Every row gives one point. The last column is the point's height on a tilted bowl or saddle (a function of degree 2), plus a little noise. Count its main directions that bend up, bend down and stay straight.

Points (15 x 4):
8.6 -7.1 -11.1 5.3

-6.0 31.4 -12.6 14.6

21.2 -11.5 11.5 15.8

-2.3 -24.1 -5.3 11.2

10.3 -8.3 33.0 27.7

17.8 -13.4 -18.7 12.4

10.9 -13.9 32.8 29.9

-1.6 1.7 9.9 7.2

-17.9 -19.3 -9.9 9.0

-17.2 10.6 3.0 8.3

-0.1 14.8 -16.0 5.5

-15.8 -1.3 0.6 5.7

-14.2 25.1 21.9 24.8

-5.9 -1.8 -0.1 3.9

32.2 -2.2 -1.5 15.6
Directions: 3 up, 0 down, 0 straight

Points (23 x 5):
15.8 23.0 14.8 20.1 15.8

5.4 0.1 -8.6 -7.1 -2.1

-23.3 -7.9 17.7 -24.0 11.8

-4.1 4.8 4.3 -7.8 -2.3

-13.2 17.3 -7.8 -16.5 17.5

-6.3 6.5 16.4 -11.4 0.0

-24.2 20.7 16.6 10.9 27.2

0.9 -5.8 -24.2 3.3 8.5

22.1 -26.5 -6.6 -1.0 -3.8

-15.0 -16.2 9.6 -15.3 -0.8

13.4 -31.0 -14.2 -10.7 1.4

-19.9 22.6 32.1 18.8 34.9

-10.0 -6.9 -4.5 14.2 4.0

18.0 3.4 -10.4 -17.3 5.2

-10.4 -19.4 -20.2 22.4 18.5

0.6 -7.3 10.3 -11.1 -8.4

0.5 14.5 16.7 10.5 4.8

24.0 28.8 0.9 22.9 27.5

-36.7 2.5 13.7 19.2 35.5

-1.0 -11.8 14.5 -4.1 -9.6

-10.5 -4.0 7.3 -25.9 4.2

11.9 13.3 0.7 -1.6 1.2

18.2 18.6 -6.6 -8.8 10.5
Directions: 4 up, 0 down, 0 straight

Points (25 x 5):
-15.7 18.0 -26.3 -3.6 -20.9

-6.4 13.8 23.1 7.0 -4.5

-38.0 41.8 4.2 36.4 4.4

11.6 -4.4 -5.4 25.6 -15.5

3.8 -15.2 1.2 10.9 -12.2

-3.7 -4.4 -17.2 -11.9 -4.2

2.6 -8.2 1.9 11.4 -5.8

5.9 20.0 -17.7 17.6 -9.4

-28.8 -10.0 22.2 36.3 -24.2

11.0 -12.9 3.0 42.2 -45.4

26.6 -8.6 10.8 -14.2 -8.6

2.4 7.4 0.7 -8.3 -2.3

8.0 30.1 -10.3 12.2 -5.9

-7.7 7.2 26.2 -13.0 -25.3

-19.3 3.6 2.4 27.6 0.5

7.1 7.0 4.0 -7.5 -1.8

-2.0 -16.2 11.5 19.9 -22.1

-16.5 -3.0 10.8 -11.4 -11.9

-12.0 -10.3 6.0 -14.4 -9.8

9.2 6.0 5.4 3.6 0.9

-0.4 -4.8 9.7 -19.5 -12.6

-7.9 7.5 13.8 -18.2 -18.8

13.6 -13.8 -3.7 15.7 -16.9

-2.0 4.9 -1.1 0.5 0.5

24.5 2.9 -2.7 -15.3 -2.6
Directions: 0 up, 2 down, 2 straight

Points (26 x 5):
-18.1 -6.9 -23.2 19.9 4.6

-9.5 -3.5 28.4 -13.9 -7.7

16.7 17.4 9.1 5.6 20.2

-9.5 -13.8 -20.4 -16.5 0.1

-14.9 13.9 -23.9 -24.7 20.0

8.4 4.0 -6.9 0.6 10.1

-15.8 34.2 -7.4 7.8 13.1

4.9 9.4 5.5 12.6 11.1

17.3 2.4 -1.7 9.2 16.0

-13.4 -15.1 -21.5 -3.4 -1.5

-2.8 5.3 21.8 -8.5 4.7

3.7 -9.7 6.8 -7.1 5.7

-3.5 -6.6 -22.7 -15.2 4.6

-9.2 0.9 15.3 18.3 6.8

-4.6 -25.9 -11.5 -5.9 -2.3

-6.8 -7.5 12.8 -4.9 -1.2

0.9 46.7 11.4 3.4 22.6

20.2 -15.8 21.2 40.9 47.8

-11.8 -25.3 -0.3 -14.2 -10.0

-12.7 -1.9 8.7 -14.0 -1.3

-22.5 28.1 20.6 -5.3 10.1

-8.4 -9.3 -22.5 -30.0 7.6

3.8 -10.5 11.2 5.7 8.0

-3.2 -12.1 1.6 -21.6 0.9

29.3 -2.4 1.9 -1.7 29.8

15.4 12.1 19.2 -4.4 22.2
Directions: 2 up, 1 down, 1 straight

Points (38 x 7):
2.5 14.5 -4.3 -1.6 14.5 11.7 -7.8

1.3 15.6 0.5 -20.8 13.1 20.0 -16.5

4.4 -6.6 -4.4 -6.6 1.5 -18.3 0.3

-12.7 2.9 12.8 18.8 11.6 -3.5 -9.2

5.9 -9.3 -9.8 -10.0 15.6 16.7 -4.5

-6.1 18.5 -3.7 2.4 -16.5 0.6 -10.4

32.4 -11.7 -5.9 11.1 24.8 5.8 -3.9

4.6 -4.6 12.4 16.0 1.5 16.6 -4.2

-7.6 -10.1 -30.3 -12.6 2.9 12.7 -13.2

3.3 12.6 6.1 -1.0 -10.9 23.1 -9.1

19.2 1.1 -8.0 11.2 -11.5 -4.0 -0.8

-9.5 5.4 -18.4 24.1 17.7 -0.1 -14.4

10.6 -4.4 -22.3 7.3 -10.3 -24.8 -6.7

-27.0 7.6 -21.4 15.9 17.7 -14.4 -25.6

-8.0 9.1 28.3 14.0 17.0 -25.9 -14.0

17.5 -10.3 -2.4 -12.1 4.4 13.4 0.0

12.5 11.1 0.6 -20.2 -1.4 -33.5 -9.3

1.1 -2.0 43.6 -29.6 18.7 -33.0 -32.1

-3.7 0.9 -1.5 -12.9 12.5 24.7 -11.7

-1.3 8.9 15.8 29.5 11.7 -18.3 -9.5

-7.2 6.4 24.3 11.0 8.3 10.2 -10.6

-28.4 9.6 17.0 2.3 -26.1 -7.3 -25.1

15.2 -10.7 -24.4 7.3 1.9 9.9 -4.1

-8.0 8.4 -19.7 -9.5 29.6 -2.1 -17.2

8.9 0.8 -11.9 -4.5 -19.3 35.6 -13.2

-9.0 -3.6 -1.3 -18.3 -2.3 4.4 -7.3

-19.8 -17.0 6.0 -17.3 -22.1 17.9 -19.2

-17.8 -11.2 -7.3 25.9 4.5 -2.4 -13.9

-12.8 6.3 -11.7 -5.9 -21.6 -4.1 -11.7

17.0 6.2 8.3 7.9 -10.9 27.5 -7.8

8.2 9.1 0.4 32.0 -30.6 -12.1 -17.6

-11.0 -6.6 -21.4 -13.1 -12.7 21.5 -14.7

-22.9 17.1 3.6 -12.0 -11.0 25.3 -28.2

2.2 2.3 20.4 2.9 -1.8 9.2 -3.8

2.9 32.5 -53.2 -15.5 1.3 1.7 -41.3

-1.5 20.0 0.7 7.2 25.2 -2.5 -11.6

-22.6 -11.7 5.7 18.3 2.9 11.2 -15.7

-5.7 9.4 0.7 2.3 -32.5 -31.8 -16.6
Directions: 0 up, 6 down, 0 straight

Points (47 x 7):
6.2 -11.6 14.2 -3.3 3.5 -4.6 3.8

14.9 14.2 36.7 2.3 -18.7 3.3 20.9

-5.6 -8.3 -1.4 -11.0 3.2 9.7 6.8

17.2 10.3 16.9 3.7 11.8 -3.2 9.7

-10.5 14.8 36.2 -30.6 -19.4 4.3 17.8

1.8 -35.2 7.4 28.5 1.5 17.7 19.7

12.3 5.9 9.6 5.9 -0.4 -4.6 5.3

8.9 27.1 5.1 -8.8 8.3 28.7 24.6

5.1 15.8 -20.5 -10.8 -12.7 -4.9 12.6

4.2 5.5 14.2 -14.1 20.6 3.2 10.7

-18.5 -15.9 3.8 -0.4 13.9 2.4 12.1

-27.1 3.6 -14.3 -34.3 -13.0 -17.3 17.6

16.2 5.9 2.7 14.1 18.9 -6.6 7.4

-0.4 1.0 -1.1 -25.4 -13.2 -32.1 12.5

10.0 17.1 -2.3 30.4 -4.2 3.2 17.6

21.2 19.6 -11.9 -3.9 4.2 -6.0 11.5

-5.4 7.9 29.0 8.8 -26.4 2.4 16.0

-2.3 -21.5 -8.8 -9.6 -22.3 3.7 11.8

-23.9 0.7 -5.8 -20.5 -11.5 -11.1 10.1

-16.6 -31.5 -2.1 -20.8 23.4 -23.6 23.2

-15.8 5.7 -20.0 -12.5 30.5 9.2 23.9

-1.4 -19.6 37.8 -1.7 9.3 -13.0 18.4

16.6 9.0 28.8 -14.5 5.2 -6.1 14.1

17.0 -3.7 4.6 -3.7 9.2 -5.1 2.1

-0.1 -12.7 14.4 -23.1 -11.9 -10.2 8.0

22.6 0.1 17.2 -16.4 -3.1 -5.4 8.2

23.9 -2.3 -12.3 -14.4 27.2 -2.1 7.0

-18.1 -9.6 -1.1 -19.4 -31.0 -4.6 12.9

16.9 15.4 8.3 13.3 -2.8 -19.6 12.7

-5.3 -29.0 2.8 12.8 -3.9 -9.3 11.2

10.0 -8.1 25.3 -6.5 12.3 -34.0 17.6

-24.1 3.4 2.2 19.2 -7.5 10.6 18.3

11.1 -12.0 28.5 6.0 -21.7 42.9 33.8

3.0 7.4 1.4 17.5 22.5 -8.3 11.8

-3.6 39.1 18.4 10.2 5.0 -1.2 24.9

7.6 13.5 -11.4 -18.0 -35.5 -14.1 16.6

-7.8 18.8 6.1 12.6 13.3 -32.8 21.2

0.8 -11.1 13.0 -2.7 4.1 -6.8 4.4

-0.1 -19.5 -3.4 -7.2 12.4 -8.6 4.8

-12.2 -18.3 2.9 -1.3 15.3 9.0 11.1

6.3 -2.4 -11.9 -27.5 -6.5 -14.1 9.5

-32.8 20.7 32.5 1.0 18.6 -23.0 29.3

-18.1 14.3 -4.7 -13.2 -13.1 3.9 10.4

18.8 -2.0 -5.2 12.1 -1.6 14.4 5.9

5.1 2.3 4.4 16.0 -3.9 -9.5 6.8

1.8 5.2 19.6 -1.7 0.4 14.6 10.3

-13.4 12.3 32.6 14.2 -1.4 7.5 19.9
Directions: 5 up, 0 down, 1 straight

Points (45 x 7):
24.3 10.6 17.2 -4.7 14.5 -17.2 -14.3

12.4 0.7 8.0 -18.5 -9.2 9.6 -1.5

4.3 -16.6 9.1 -28.4 18.2 20.0 -0.2

-9.8 18.1 -23.1 10.0 19.7 10.0 -14.3

-10.2 8.4 -20.7 -3.3 7.3 -2.9 3.4

23.6 7.4 20.1 -15.1 19.6 -28.7 -18.9

-12.0 -3.6 -11.8 -0.2 31.8 -21.7 -5.9

0.0 3.1 26.7 -10.9 -10.3 2.1 -2.5

-18.3 20.2 -28.2 16.2 27.5 -30.7 -35.7

6.5 -6.9 1.8 -4.8 -6.2 -4.1 7.3

-5.8 -6.2 13.2 22.3 -21.3 17.1 -8.2

2.4 16.1 20.3 -13.0 19.1 -32.7 -18.1

-15.4 29.4 -15.7 -5.1 10.3 -12.0 -12.8

-9.0 17.0 -10.0 12.2 9.7 -4.2 -5.2

0.2 13.7 -1.5 -27.3 6.1 -31.0 -8.3

19.4 -19.4 1.9 -8.0 -3.5 -5.1 1.9

-22.5 18.9 -22.6 -9.1 -11.1 -3.6 -5.5

-12.9 -13.3 -11.0 -3.6 -0.2 7.7 12.5

-5.1 -3.3 -2.6 9.6 1.6 5.7 7.2

13.0 -1.1 -8.2 29.7 -9.7 28.1 -20.7

-13.1 -6.7 -13.3 13.2 14.1 -0.9 3.8

9.8 14.7 3.9 7.8 -16.7 -9.5 -12.8

-15.2 -18.7 -14.0 -7.6 22.0 -24.2 -0.9

13.3 50.2 -12.6 8.4 -19.8 -20.1 -57.5

30.6 7.2 7.2 19.6 8.0 30.6 -31.6

-23.2 -2.3 -33.3 -3.5 -3.0 -23.1 -7.1

11.2 1.0 -0.5 -24.0 -19.8 27.0 -14.0

20.5 19.2 5.9 -16.1 -8.1 -16.5 -16.5

-6.1 -20.6 -22.8 0.2 -3.8 -23.3 -2.6

10.4 -6.3 -16.6 -3.5 1.5 12.3 3.7

13.1 -16.0 37.8 17.6 -6.5 -18.0 -25.4

9.1 -8.9 -3.2 -13.9 16.8 -3.7 8.0

14.8 -2.4 2.2 -13.1 -4.0 24.1 -3.7

15.8 10.0 13.3 -0.8 -12.0 3.2 -8.9

-24.8 6.1 -15.7 11.7 -4.0 -26.0 -12.0

10.9 -1.3 30.5 -1.2 6.1 -4.3 -4.9

27.5 -9.0 12.6 12.7 -16.7 -22.6 -24.7

13.5 -24.6 18.6 -3.0 -7.2 -10.7 -4.8

10.7 3.2 19.5 -12.3 30.0 -14.9 -8.4

-12.0 4.3 9.3 7.3 -8.0 3.3 3.9

2.3 0.7 10.0 33.8 -23.8 6.3 -21.5

10.8 -25.6 1.1 -3.2 38.9 1.0 -4.5

11.9 4.0 2.2 2.2 -6.6 -1.9 0.5

-5.4 13.4 1.5 8.4 -13.3 -5.0 -3.9

12.2 0.1 4.9 -17.6 -0.8 9.2 1.9
Directions: 0 up, 6 down, 0 straight
